Every row gives one point. Two turns around zero, p and q, are shown by what they do to some points. Write where each new point lands after one turn and then the other. Backwards means that the second turn is done in reverse. Each puzzle has new turns, and all numbers are rounded.
In the rows, 128 means zero.

Turn p:
[114 175 191] -> [126 180 188]
[127 147 120] -> [128 146 119]
[211 132 127] -> [210 124 117]
[110 107 131] -> [109 109 135]
[ 97 129 103] -> [ 94 130 107]
[109  78  95] -> [101  78 101]
Turn q:
[ 81  31 137] -> [ 77  33 133]
[131 147 121] -> [131 147 122]
[161 148 111] -> [160 148 110]
[125 170 119] -> [126 171 123]
[141 143 152] -> [144 140 152]
Where do these land?
q, then p: [111 141 119] -> [112 144 123]
p, then q backwards: [175 157  91] -> [175 148  86]
p, then q: [108 152  99] -> [106 155 104]
q, then p backwards: [111  80 120] -> [114  81 112]
p, then q: [183 142 187] -> [196 134 174]
p, then q: [ 80  96 152] -> [ 83 102 162]

Turn p:
[182 106 123 116 148 108] -> [170  91 116 108 142 105]
[ 54 150 203 140  73 204] -> [ 60 162 223 165 117 194]
[115 121 119  87 154 129] -> [107 121 112  87 142 133]
[142 150 121 189 160 122] -> [156 151 105 176 163 118]
[143  95  89 150 137 110] -> [138  99  84 148 121 108]
[129 121 127 115 136  73] -> [128 129 118 107 125  76]
[129 153 115  98  88 150] -> [135 144 139 105  87 162]
Turn q:
[156 125 145 100 130 172] -> [148 110 141  91 129 168]
[ 76 173 115 112  59  38] -> [ 65 188 148 119  90  36]
[184 148 166 124 156 141] -> [170 118 158 103 176 141]
[148  94 121 140 158 113] -> [137  87 115 149 149 119]
[135  92 140 125  89 190] -> [153 107 142 121  73 178]
[126 123 142 122 163 127] -> [117 116 130 134 160 142]
[ 89 124  87  89  79 157] -> [ 95 141  99  95  60 143]
[ 89 127 122 176 173 103] -> [109 144 106 193 162 122]
[149 146 113 165 146 112] -> [158 141 111 146 154 105]
Where do these land?
q, then p: [175 136 113 109  31 127] -> [162 118 179  77  60  96]
q, then p: [101 104 141 163 172 176] -> [134 117 113 182 152 183]
q, then p: [ 83 167 150 127 175 124] -> [103 176 112 134 178 152]
q, then p: [ 91 135 111 125 105 101] -> [108 166 126 135 101 110]
p, then q: [165 140  92  88 156 116] -> [129  95  96  72 131 117]
q, then p: [151  60 168 136 106 150] -> [130  65 177 163 120 132]
q, then p: [130 153 120 149 151 101] -> [141 150 102 129 153 106]

Turn p:
[133  31 137 152 107 128 134 135 126] -> [157  68 142 117 111 187 162 144 103]
[125 155  98 145 142 136 148 119 122] -> [132 145 101 139 164 114 133 125 129]
[138 148 148 137 136 126 138 201 171] -> [178 154 126 123  91 102 116 177 150]
[116 150 140 138 147 136 112 113 142] -> [111 134 125 154 131 125 115 132 156]
[120  74 125 125 139 148 120 113 111] -> [118 105 147 123 146 178 137 136 115]
[141 132 142 142 130 144 164 119 113] -> [130 145 130 143 136 126 171 129 123]
[145 151 125 140 145 152 109 140 130] -> [140 160 127 154 131 135 107 132 133]
[109 153 142 152 111 122 121 164 109] -> [122 136 105 146 100 105 119 156 102]
[101 143 119 137 140 131 109 103 123] -> [ 97 121 113 146 147 129 111 125 137]
[138 125 126 144  68 120 132  99 114] -> [121 111 100 132 102 132 154  83 104]
[133 148 116  71 134  46 113 107 109] -> [106 100 165  95 141  63  92  84 114]
[137 126 119  52 138 147 136 122 166] -> [124 158 156  65 135 139 118 112 170]
Turn q:
[ 98 100 114 117 101 156  99 104 152] -> [124 130 133  94 117 142  94 121 181]
[140 136  84 159 114 107 120  90  85] -> [ 96 130  63 126 115 123 109 100 105]
[182 101 158 101 147 142 166 125 144] -> [171  91 158 155 153  98 142  97 133]
[108 139 144 115 174 132 146  93 107] -> [126 155 125 132 149 144 172  88 132]
[115 152 105 102 139 102 108 158 147] -> [112 140 126 107 158 116 136 178 127]
[110 143  96 177  96 119 117 112 154] -> [ 99 150  95 148  96 128  90 150 150]
[134 164 161 121 120 152 158 105 127] -> [163 162 137 140 106 108 149 104 128]
[132 120 133 158 135 157 108 163 114] -> [142 124 140 134 126 168 101 139 100]
[121  94 129 101 130 110 150 164 104] -> [131  78 133 110 131 139 164 142 118]
[139 133 156 129 123 102 106 165 146] -> [112 122 169 133 129 113 122 161 106]
Where do these land?
p, then q: [135 147 131 146 119 138 155  73 135] -> [123 141  97 169 127 128 143 117 167]
q, then p: [ 83 133 137 128 118 150  77 160 150] -> [111 178 140 118  82 134 101 155 141]
q, then p: [122 130  77 138 123 154 128 118 147] -> [157 138 111 123 140 142  84 118 145]
p, then q: [148 120 135 141 168 107 115  92  86] -> [101 133 150 163 124 167 141  89 113]
p, then q backwards: [141 136 197 108  91 153 128 132 121] -> [ 82 148 181 151  97 112 137 116 117]
p, then q: [100 148 123 103 108 101 115 119  75] -> [ 84 133 114  85 116 153 161 117 122]
p, then q: [153 143 124 148 159 125 130 139 130] -> [119 134 134 161 140 119 116 129 100]
p, then q: [137 122  88  81 146 125 125 124 139] -> [128 148 154 105 173 113 135 108 134]
q, then p: [100 106 140 165 151 133 149 160 121] -> [137 151 107 145 121 169 160 156 121]
q, then p backwards: [116 125 115 112 121  88 127 170 178] -> [ 77 122 157 132 174 116 147 147 134]
p, then q: [173  98 141 137 105 134 159 122 126] -> [166 113 118 150 107 104 142  93 126]
